Each point is reached from the start by the listed moves, each made once or not at all, plus a little noise. Is the number of moves made odd or even? Then give how often each move was made.

Moves:
(1): [-12  57 -10   5]
(2): [ -5 -12 -25  17]
Start: [-13   2  -3  15]
Points:
[-29  46 -37  38] -> even (1, 1)
[-24  60 -13  20] -> odd (1, 0)
[-13   2  -4  13] -> even (0, 0)

Moves:
(1): [ 3 -3 -2 -8 -9  9 -7 -4 -7]
(2): [-3 14  8 12 16 -1  1  5 -8]
(3): [-16 -11   3  19 -26   6  -3 -13   9]
(4): [-5  4 -8  8 -7  0 -3  4  3]
(5): [19  3 14 -9 -7  9  8 -6 -3]
(6): [-30 -18   2  32 -11   0  -6  26   8]
Start: [ -5  -6   8 -12   7  10  -9  -3   7]
Points:
[-60 -18  11  58 -20  17 -19  19  19] -> even (0, 1, 1, 1, 0, 1)
[ 7 15 21 -2 10 17 -2  0 -1] -> odd (0, 1, 0, 1, 1, 0)
[-10  -3   1  -4   1  10 -11   2  10] -> odd (0, 0, 0, 1, 0, 0)
[ 17  -5  20 -29  -8  28  -7 -13  -4] -> even (1, 0, 0, 0, 1, 0)
[ 12  11  31 -11  15  17   1  -5  -5] -> even (0, 1, 0, 0, 1, 0)

Moves:
(1): [ -8  -5  -8  -9  -7  22   9  -1   0 -15   1 -10  -6]
(2): [  0   8  -7   5 -18  -5   9   9   3   6   2   4  16]
(3): [ -2  15  14   4 -30  12   1  -3  -2   9   7   7   2]
(4): [ 10  -6  -6   2   5  18  13  -2  -2   9 -11  15 -11]
(5): [ -3   6  30 -13 -16 -24  13  17  23  17  27 -13  16]
(6): [  4  12  -1   6  -4  -6   9  10  15  -8  -3 -10 -11]
(7): [ -1   1  12  -4 -17 -25   2   1  14  11   3  -2  -4]
(8): [ 14 -13  -6  -5   8   8 -13 -21  -7  -4  12 -21 -23]
(9): [ -6  -4   6  28  -7   1 -18 -18  -4  11  -4 -18   8]
(10): [  2  15  -2 -15   3  19   8  -9   4   9 -11  13  -3]
(11): [ 20  -9  10  -7  14   4  -2 -32  10  -2   1  18  -7]
Start: [-20   5  -4   0   8   3  15  -8   3  11   3 -21 -22]
Points:
[ 10  -5  14   6 -20  20  36 -44  41  25  27 -56 -39] -> even (1, 1, 0, 1, 1, 1, 0, 1, 1, 0, 1)
[  1  21  -1  20 -17  54  15 -51   5  36  -6 -38 -60] -> even (0, 0, 1, 1, 0, 1, 0, 1, 1, 1, 0)
[-12  27   0  19 -37  37   2 -50  -3  44   6 -36 -23] -> odd (0, 1, 1, 0, 0, 0, 0, 1, 1, 1, 0)
[-25  20  -8  -3 -40  -9  42  10  33   8   5 -39 -30] -> even (1, 1, 0, 0, 0, 1, 1, 0, 0, 0, 0)
[ 25  25  36 -25 -13  33  43 -51  46  38  24 -10 -60] -> odd (0, 0, 1, 1, 1, 1, 0, 1, 0, 1, 1)
[-12  14  39 -50 -17   1  45 -32  52  29  24 -15 -25] -> odd (1, 0, 0, 0, 1, 0, 1, 0, 0, 1, 1)
[  0   4 -20 -26 -21  39  46 -29  15  28  -3 -20 -54] -> even (1, 1, 0, 1, 0, 0, 1, 1, 0, 1, 0)

Moves:
(1): [ -2 -14   5   9   8   0   4  -2   5   0 -16   3  -1  11   0  -3]
(2): [ -6 -16 -18   1   9   5   3 -16   3   1  12  11  12 -11   0   9]
(3): [ -1   5  -3  -3   0   0  -2   9   8  10  20   1  -1  14  -3 -15]
(4): [  5  -1  -2  -4 -13  -3  12  -3  13   8 -20   7  -5 -14  -9  19]
(5): [17 -7 13 15  9 11 -8  5 -2  5  2 -5  7  4  5  6]
(6): [-10  -5  11   3  -3   6 -11 -11   8   2  -9  -9   4   9  15  11]
(7): [  6   1   2   8  15  -8  -4   3   3 -16   7   4 -12  -6  -2 -13]
(8): [ -1   3  -3 -12   0  10  -8  16  -5   2  -2  11 -19  -1   3  -3]
(9): [-10  -1 -10   6   4 -18  -2  -8   4   5 -12   1  -5  -8  -2   0]
(10): [-11   5   9  -1  19  -3  -1  12  16  12   5   0   4   1 -22   5]
(11): [ 6 -7  2 -7  0 -8 -9 -4  6 -8  2  4 -1  1 -4 -1]
(12): [  8   1  -8  -7   4  -9   7   9   6 -22  -6  -7   1  15   8   8]
(13): [  5   6  -3   8   9   8  -5  -7 -15  12  -5  -1  -4   2  16   8]
(14): [  3  18  -2   2 -10  13  -9  12   8  -5  -4   3   4 -16   8   1]
Start: [  6   0   4  -2   7   0  -4   3 -15  -5  -6  -4   0   0  -3   1]
Points:
[ 14  -8  12  -3  -1   4 -17 -23  -2   9 -39  -3  -7  -3  16  37] -> even (0, 0, 0, 1, 0, 1, 0, 0, 0, 0, 1, 0, 1, 0)
[  1 -13  -8   4  55  10  -7  13  14  24  -5  33 -26  -5 -21   6] -> even (1, 1, 1, 1, 0, 0, 1, 1, 0, 1, 0, 0, 1, 0)
[  6  34 -11   3  47  -7 -27  38   2 -17 -21  10 -32 -14   7   6] -> odd (0, 0, 0, 0, 0, 0, 1, 1, 1, 1, 0, 1, 1, 1)
[ 21   1  27  24  60   4 -26  13   2 -14 -11 -22  -2  23  18  23] -> even (0, 0, 0, 0, 1, 1, 1, 0, 0, 1, 0, 1, 1, 0)

Moves:
(1): [ -2   1   0  -1  -5  -3   3  -3  -3   2   3   5 -10   3   6  -9   3  -7
  -7  -2 -11  -5   3  -2   4]
(2): [  0 -18  -7  10  -6 -19  -4   5   3   5  -6  -7   7   4  13   6   5   9
   4   2  -1   2 -11  -4   2]
(3): [ -5 -10  -2   9   3   3   6  -8  -8  -7   3  -6 -13  -3  -7  -3   0  10
   3   9  -5  -2  -4   0  -6]
(4): [ -2  -5  -4   5  -3   4  -5  -9  -9   8 -11  -5  -6 -12   9   2   3  -5
  -1  -1   3   0   8 -11   7]
(5): [  2 -10   0  -4   4   4   0   3  -3   3  -4   3   0  10   0  -5   6   0
  -2   4  -1  -2   7  -6   2]
(6): [ -2 -13  -4  -7   5  -8   1  -4 -11  -4  -3  -2  -3   5  -1  -1   4  -1
   0 -10   6 -22  -7   7  -4]
(7): [  5  -7   3  13  -7  -3  -9  -6  -3   8  21   6  17   5   5  -2   3   4
 -18   5  13  -5  16   7  -2]
(8): [-13   0  11  -4  -8   6  -1  12   3   4   0  -1   7  -2 -12   4  -7  -2
  -3  -2   8   5   4  -6  14]
(9): [  8  -5   4  -3   0   5  11  -5  10  -5   3  12   3   8   5  -6 -12   8
  -1   2  -6  -7   3 -15  -2]
(10): [ 3  3 -2  0 -3  7 -6  2  4 -6  0  7 -2  9  8  6  3  3 -5 -4 -2  2 -2  1
  9]
(11): [  0  -3   1 -15   1  -1  -4  -5  -1  -7  -5   1  14  -8   3   2   1   5
   1   3  -7  17  11   7 -11]
(12): [-21  -5 -10  -3  14  -2  -8   3  12  11   6  -3 -15   5  -4  -7   4   0
   3   1 -12 -19   2  -2   4]
(13): [ -5   7   0   8   5  10   8 -10   0  -2   7 -10  -2  -3  -1   5   6   2
   8  13 -10  -6  20  -2   5]
(14): [  3  -6  10   6   4   0  -2   0  -2   2  -2   9  -5   1  19   3   8  -2
  11   1  -8 -10  12  17  -6]
(15): [13 -1  4 -4 -2  9 -1  1  5  1  3 -1  3 -7  3 -8 -7 -4  1 -5  0  6 -8  8
 -3]
(16): [ -2  -1   3 -11   0  -1   0   2  -4   6  -4   0   5   4  -7   2   0  12
  -6   1   2   0  -2   5   5]
(17): [  3  -4   0  -4   0  -3   1   3  -8  -6   3  16  -2 -14   0  -9   4  11
   0   6   8  -8   3  -3   3]
(18): [ -6  -6  -8 -11  -5 -13  12  -2   6  13   0   3   1  13 -11   4  -5 -19
  -2   3  -6  17   0   1   8]
(19): [ -9  -2   3  -1  -3   3  -7  -4  -9   3   3   2   5  -3   3   4   0 -14
  -6   4  -8  -5  -4  -1  -3]
(20): [ 0 -4  5  9  7 -1  3 -1 -6  0 12  2  6  1 -3 -4 -6 -6 -1 -7 -8  8 -4  1
  8]
(21): [ 15   0   3  -5  -2  -5  -9   4  -8   0   1  -2  -5   6 -11   3  -1   2
  -1   9 -10  -3   5   8  -6]
(22): [  9  -1  -6  17 -10   6   5   7 -12  -2   4   5   6   0 -11   2  -6   4
  10   1   2   2  -7 -10  -4]
(23): [ -2  -5  -5  -1   1  -9   1  -4  -1  -2  -7  -6   7   4   4  -8 -17  -6
   5  12  -5   2   3   1   2]
(24): [ 1 -1  6 -7 -2  2  1  3 -6  0  5 -1 -3 -8 13  3 -2  6  3  0  5  0 -2 -5
  0]
Start: [ -5  12  -3  -2   5  14   4  -1 -16  -3  -2  -2   5   5   3  -2  -4  -1
  16  -8   5   0  17   1  14]
Points:
[-22  -8  11  33  -1  39  15 -17 -54  -4   8  -1   2 -18   7   0  -3   0
  36  10 -31   7  60  -4  25] -> odd (1, 0, 1, 1, 0, 0, 0, 1, 0, 0, 1, 0, 1, 1, 0, 0, 0, 0, 0, 1, 0, 1, 0, 0)
[ -4 -37   6 -12  -7   5   4  -7 -27   1  -9   4  27  -3  28 -15 -20  -4
   9 -28 -12   1  15 -12  28] -> odd (1, 1, 0, 1, 0, 1, 0, 1, 1, 0, 1, 0, 0, 0, 1, 0, 0, 0, 0, 1, 0, 0, 0, 0)
[-16 -40  29 -16  15  36  22 -27 -51 -14  15   7  15   3  34 -23 -26 -12
  27  14 -46 -24  50   8  15] -> even (1, 0, 1, 0, 1, 1, 0, 1, 1, 0, 1, 0, 1, 1, 1, 0, 0, 0, 1, 1, 0, 0, 1, 1)
[-29 -59 -29 -12  10  -5  11 -12 -29  10  -9  -3 -20  34  -4 -10 -11  10
  25  35 -30 -43  47 -30  51] -> even (0, 1, 1, 1, 1, 1, 0, 1, 1, 1, 0, 1, 1, 0, 0, 0, 1, 1, 0, 0, 1, 0, 1, 0)
[ -5 -17   6 -25  -3  40  32  -3 -11  -2  11  23   5  19 -18 -11 -18  19
   8  18  -7   5  36 -16  51] -> even (0, 0, 1, 0, 1, 0, 0, 1, 1, 1, 0, 0, 1, 0, 1, 1, 1, 1, 0, 0, 0, 0, 0, 0)
